Each wall is flat, endless, passes through zero and stands at right angles to its row. A trip goes straight from one point to another. List the walls that it crosses, first one first.
(in the rows, 128 means zero)

Walls:
(1): [117 190 111]
(2): [136 128 104]
(3): [ 96 116 169]
(4): [ 97 134 118]
(5): [153 113  72]
(6): [169 122 136]
(7): [114 120  95]
Trips:
[ 70 114 148] to [122  99 170] => 7, 4, 6
[163 141 133] to [130 114  91] => 7, 1, 4, 6
[ 73 121 126] to [ 70 111 176] => 1, 7
[118  66  85] to [187 101  60] => 6, 4

Walls:
(1): [124 161 108 131 130 105]
(2): [ 88 129  97 164 134 151]
(3): [152 153 140 102 123 199]
(4): [ 98 199 155  95  82 158]
Trips:
[136 166 177 178 137 158] to [165 101 153  95  88  82] => 2, 3, 4
[157  96 172 166 117 154] to [ 97 102  64 218 117  91] => 2, 3, 1
[112  92 127 120 131 116] to [145 175 169 132 143  97] => 2, 1, 4
[137 138  75 145 110 133] to [142  99 141 145 153 157] => 3, 1
[126 146 170  68 166 152] to [107  75 127 130 122 110] => 4, 3, 2

Walls:
(1): [154 119 127 102 124 143 114  99 170  77 181]
(2): [101 191 163 102 120 106  77 123 151 189 150]
(3): [184  85 121  81  65 146 124 127 123  74  86]
(4): [146 187 161 129 134 151 144 137 165 113 151]
(5): [167 113  76 122 121 166 184 130 160 123 108]
(6): [183 143 120 110 140 164 163  80 149 155 141]
(7): [158 165 174 132  82 130 130 162 125 152 153]
Trips:
[164  98 178 184 105  95 167 121 146 159  52] to [164 120 107 108 126  87 123 118  63 134 180] => 5, 1
[ 99 104 103 126 106 163  67 174 147 144 175] to [ 91 115  79 108 143 108 169 117 105 185 173] => 7, 1, 5, 6
[124 147 110  86 140 132 130 160 166  81 111] to [123  73 103  98 150 106 141 124 151 127  66] => 4, 1
[128 142 130 164 153 107 123 137 127 111 171] to [131 112 134 113 116  83  98  96 160 165 140] => 4, 6
[135  41 130 133 123 179 155 144 189  99 127] to [107 141 139  77 119 161  90 174 190  89 150] => 4, 6, 7, 2, 5

Walls:
(1): [ 94 134 121 136 155 117 193 126  99 107 174 154 150 155  84 110  87 146]
(2): [147 119 124 148 142 152 111 163 120 196 161 136 160 153 133  80 110  64]
(3): [172 133 154 123  94 164 138 125  83 141 141 117 169 134 182  97  90  89]
(4): [173 105 154 100  73 152 161  92 110 101 146 139  98 118 158 168 124 161]
(5): [129 129 141  88 165  84 124 120 181 117  97 175 137 170 134 178 137 163]
(6): [167 110  36 179 184 123 162 146 149  81 138 168 142 104 176 150 142  96]
Trips:
[168  93  96 109 160  91 149 133 158 141 118 140 152 176  98  93  99 143] to [103 131 154 138 139  76 149 131 144  67 147 199 127 173 104 135  96 163] => 2, 4
[179 149 125 164  87  89  69 104 128  93 144 136  94  72 127 112 147 127] to [175 133 144  96 103 142 147  95  97 130 130 197 100 119  74 166 121 138] => 6, 5, 1
[ 91 117 137 117 146 109 120 118 110 156  78 132  61 191 113 100 120 119] to [ 35 148 183 104 167  82 125 146  80 159 140 175 145 114 141 174 135 140] => 2
[126 131 140 142 154 107 137 162 140 163  56 108 136 135 127 126 129  58] to [160  80 164 148  80 140  56 164 116 218 117 115 144 136 121 131  72 138] => 6, 5
[131 131 155 114 121 168  93 100 171 125 175 115 200 170  75 157  97 155] to [132 171 113  80  86  99 137 124 172 138 109 186 107 159 198  85 123 159] => 2, 1
[146 102  86  94 113 137 105 138 161 183  86 123 163 103 147 110 123 120] to [148  88 104  99 176 170  91 103  88 134 169 134 112 133 106  98 117 154] => 5, 6, 1, 4

Walls:
(1): [ 84 155 154 131 150  80 120 163  95  96 159  97 126 103 148 159 106  88
 106 165 144 102 127 129]
(2): [165 141 208  84 131 100 127 144 120 170 163 129 121 194 138 149 111 152
 111 110 134 128 154 100]
(3): [187 144 139 127  76 151 117 126 113  95 105  88 164 174 152 136 160 158
 126 122 148 149 176  63]
(4): [156 126 122 150 146 125 110 176 135 161 126  61 172 158 127 140 127 170
 116 115 141 106 111 144]
Trips:
[ 80 154 107  76  66 140  87 165 108  77 111 101  88 173 107 143 118 164
 148  77 171 124 117 110] to [163 141 186 123 131 115  86 156 126  87 110  20 156 102 115 112 170 185
 110 161 166 132 124 149] => none
[ 97 113 156  98 200 199 188 121 143  90 140 112 136 145 125 165 116  70
 174 162 174  70 156 122] to [220  95 138 126 107  78 170 131 108 126 151 117 114  95 117 103  72 170
 159 104 179  77 121 183] => 2, 4, 1
[135 165 132 143 144  91 113 114 119 140 129 126 153 148 159  85 128 122
  69 144 174 149 194 138] to [139 123 103 140 108 139 160  78 200 108  97 124 151 183 127 143 131 141
 176  89 103 157 133 104] => 1, 4, 2
[169 102 118 148 115 139 160 104 191 129 141 154  87 111 135 130 169 128
 133 143 172  90 142 154] to [135  99 125 117 156 118 148 219 122  98 155 109  77  83 139  89 153 145
 145  92 115 115  46 125] => 4, 1
[168 105 116 109 205 103 158 123 166 139 215 130 138 171  80 105 130 134
 102 175 123  93 173 143] to [130 146 122 149 121 129 152 106 107 152 131  91 130 118 110 117  98 170
 118 130 127 186 120 142] => 1, 3, 2
[187 100 129  87 181 100  95 182 171 175  82 114 137 134 117 138 167 142
 124 136 145 140 157 193] to [ 79 148 117  73  80 150 108  69  94 173 132  86 162  87 137  34 131 147
 162 104  68 144 173 148] => 3, 2, 4
[133 142 166 136 162 137  87 110 123 167 133 154 125 120  88  85 113 145
 111 148 149 150 167 152] to [105 110 187 115 127 115 128 133 111  91 135 125 157 108 158 115 139 103
  94  90  80 169 128  98] => 1, 3
[114 111 137 105 168 110 126  81 150 161  47 160  83 135 169  79 124 201
 139 142  75  92 100  89] to [150 153 140 112 145 168  67 155 133 181 128 106 113 156 180 116 152 119
 134 128  96 116 183 138] => 4, 3

Walls:
(1): [132 136 182 132  79 153 153 125 110 127 109 164 161 109 122 160 159  89
 125 111 142 168 127 181 160 112  91 111 141 146 108 140 122 103  84 150
 136 140 145 142 101 151 114 145 128 120 125 108]
(2): [147 126 119 146 177 142 162 107 160 123 120 104 150 142 103  72 150 143
 147  67  98 140 160  99 137 169  96 109  90 183 164 136 151  70 150 117
 131 138  75 143 150 137 172 151 186 103  93 110]
(3): [118 175 145 149 186 151 134 148  95 123 133 106 110 135 124 154 107 169
 106 125 163 113 122 132 102 108  82 114 107 121 116 120  75 144 141 106
 140  85 126 103 100 156 164 131 134 106 141 135]
(4): [113 151 102 119 120  98 119  68 128 138  85 125  92 102 153 114 121 117
 166 175 129 141  64 129 164 118  90 138  97 140 172  81 103  87 107 106
 172 132 117 130 161 140 105 145 127  85 115 115]
(5): [108  92  70 140 163 161 121 106 149  86 152  88 137 139 144 104 145 106
 149 103 156  97 139 116  97 143 147 146 153 110 178  87 155 128 131 107
 132 161 160 123 147 112 118 157 142 146 162 123]
(6): [132 129 145 198 145 101 112 141  89 115 105  97 189 154 144 109 129  97
  79 120 146 163 183 134  93 116 118 140  84  93 137 122 118  90 155 119
 107  83 145 206 140 135 151 155 100 116 125  84]
Trips:
[154 139 173 145 135 141 131 115 123 169 119 171 161 140 151 102 142 174
 115 126 151 106 130 153 134 138 159 133 125 127  95 119 179 111 115 159
  84 110 134 119  86  88 116 115  81 160 130 104] to [154 127  82 171 137  92 131 108 138 155  98 143  52 150 146 140 169 104
 116 122 122 151  51 119 108 141 118 111 113 151  81  47 172 149 147 130
 127 174 117 153 112 131 134 106 163 151 150 104] => 6, 4, 1, 5, 2
[103 170 167  90 160 117 116 146 135 127 141 140 180 125 153 114 122 135
  98 140 126 125 143 163 110 125 118 106 100 159 150 171 118 155 120 152
 169 105  99 135 140 117 164 124 131  99  57  76] to [141 133 142 149 150  64 143 159 133 171  86 103 124 140 120  78 107  81
 159 138 162 105 188 115 172 148  72 124 135 128 132 189 110 186 163 145
 143 117 166 142 112 126 154 128 129 124 161 196] => 1
[103 105 101 145 147 129 115 123 153 105 113 142 106  57 151 106 157 148
  83 101 161 150 122 124 163 131 136 124 104 114 155 143 143 101 116 135
 154 143 143 144 114 150 130  96 186 145 132 117] to [105 117  98 149 103 135 164 164 116 171 155 140 117 130 136 135 133 135
 110 117  78 105 138 122 162 124 125 123 142 154 161 156 129 135 114 105
 151 133 142 164 104 158 163 149 123 152 129 175] => 4, 5
[138  97  69 156 124 113 110 163 109 118 169  71 173 115 168 137 120 144
 120  98 113 120 115 158  93 149 110 127 118 126 159 158 126 111 124 121
 162  93  95 126 132  73  65  68 140 131 130 109] to [ 96 102 149  89 157 104 161  58 154 136 134 111 106 109  82 113 144 129
 126 115 151 104 112 108 130 145 162  93 110 122 131 116 139 129 162 114
 177 128 110 105  98 115 139 144 145 133 153 138] => 6, 4, 3
[104  86 123  41 138 154 117 135 132  85 148 161  79  94 137  84 135 153
 118 176 106 160 124 177 101  92 111  82 169 159  92 120 100  98 131 103
  87 149 181 119 144 115 154 126 132 106 122 132] to [133 160 128 163 131  90 108 112 138 130 149 162  75 156 105  84 137 154
 158 150 148 137 113 169 150 124 148 161 109 146 103 152 104 100 122 140
 146 152  80 125  65 130 118 156 108 130 146 152] => 3

Walls:
(1): [159 155 128 110 145 106 131 171 109 143  90 176 110 148 108  95 154 129
 127  84 103 198 158 149 161 135 110 123 148  58 141 133 103 122 118 130
 153 165 102 103 117 169 165 158 173  92 157 195]
(2): [140 130 142 127 133  79 127 160 126 131 164 122 121 177 110  97 111  60
  83 130 179 126 125  79 110 103 126 117 149 132 174 117 177 151 190 155
 109 140 144 177 181 116 170 133 141 122 140  89]
(3): [153 170 139 168 153 143  89 169 140 156 112 126 189 156  80 114 167 144
 132 143 142 134  96 155  84 157  75 119 173 121 115  89 164  72  80  49
 167 169 156 118 129 118  97  88 124 106 171 216]
(4): [174 137 103 112 111  99  71 138 134 103 152 158  89 119 170 152 150 140
 134 153 114 173 109 108 125  61  97 121 126  91 121 136  86 119 129 184
  85 102  83  96  76 154 157 163 110 122  99  77]
(5): [159 111 200 131 156 149 150 150 111 177  93 114  87  94 130 150 155 116
  80 109 167 129  98 168 112 143 135 155 118 149  99 107 140  89  83 128
 132  83 138 140 187  93 123 148 103 135  89 103]
(6): [119 107 104  96 158 108  92 136  80 172 112  87 131 151 178 132  99 114
  42 169 135 137  93 101  98 147 108 180 110  83 116 146 101 133 105 114
 102 194 115 123 115  83 204 127 126  65  93 122]
(7): [146 130 182  31 132  75  79 171 139 122  98 115 100  44 145  80 122 167
 149 139 188 163 121 137 112 137 173 164 171 106 132 216 132 146 132  79
 140 124  87 163 150 136 140 138 104 119 130  98]
(8): [140 136  92 115 152  87 137 126 125 176 144 112 145 135 116 127 171  52
 150 135 129 123 107 120 193 142 145 103 162 134 161 112 106 174 158 118
 119 160  99 145 132 184 124 118 149  61 150 190]
Trips:
[112 127 122 137  96  91 127 122 130 151 155 166 116  93 129  93 103 137
 103 153 117 109 127  31 148 136 138 185 180 150 157 111  95 174 168  90
 131 102 126 123 155 204 142 108 122  97 124 159] to [102 162 116 113  49  57 115  67 171 162 176 130 109 105 136 166 181  84
 175  92 106 155 121 122 131 147 135 116 104 120 111 100 204 140 125 175
 134 113  93 131 143 149 122 182 153 100  75 130] => 4, 6, 7
[ 80 115 126 106 123 184 147 186  92 164 205 205 164  52 143 112 107 137
 114 127 120 125 117 115 131  89  77 117 145 156  98 144 130 128  80 147
 141  65 147 110 116 118 191 124 115 121 132 139] to [152 109 126 178 118 205 101 107 123  98 144 147  92 125 184 147 182 190
 146 166 172 111 138 156 129 130 124 146 145  84 114  63 113 193 125 110
  97 233  88 102  59 123  91 106 118 120 112 151] => 3, 5, 1, 8
[127 130 130 163 127 147 168 156 160 152 113  49 112 133 169  78 162  95
 131 166 193 133 164 123  87 175  71 119 106 161 102 149 112 147 114 120
 112 109 100 137 120 107 171 118 123 105 106  87] to [137 146  91 105 163 174 124  68  98  90 108  74 165 125 101 134 162 151
 106 100  19 197 121 129 154 158 101 118 119 162 126 143 162 110  96 200
 163 160 158 185 141  99 144 163 151 141 151  98] => 7, 2, 1, 5
[123 155  90 109 121 112 101 188 172 117 189 127  92 142 139 115 121 119
 131 111 156 134 116 122  57 192 115 132 166 121  70 166 163 121 103 130
 115 175 113 106 124 164 117 153 135 140 143  89] to [110 200  93 137  97  73 103 120 133 142 113 150 135 159  99 170 174  57
 135 105 106 118 132  87  91 101  98  87 133 139 127 167 137 110  66 138
 127 106 162 145 136 157  98 167 149 166 124 153] => 6, 8, 7
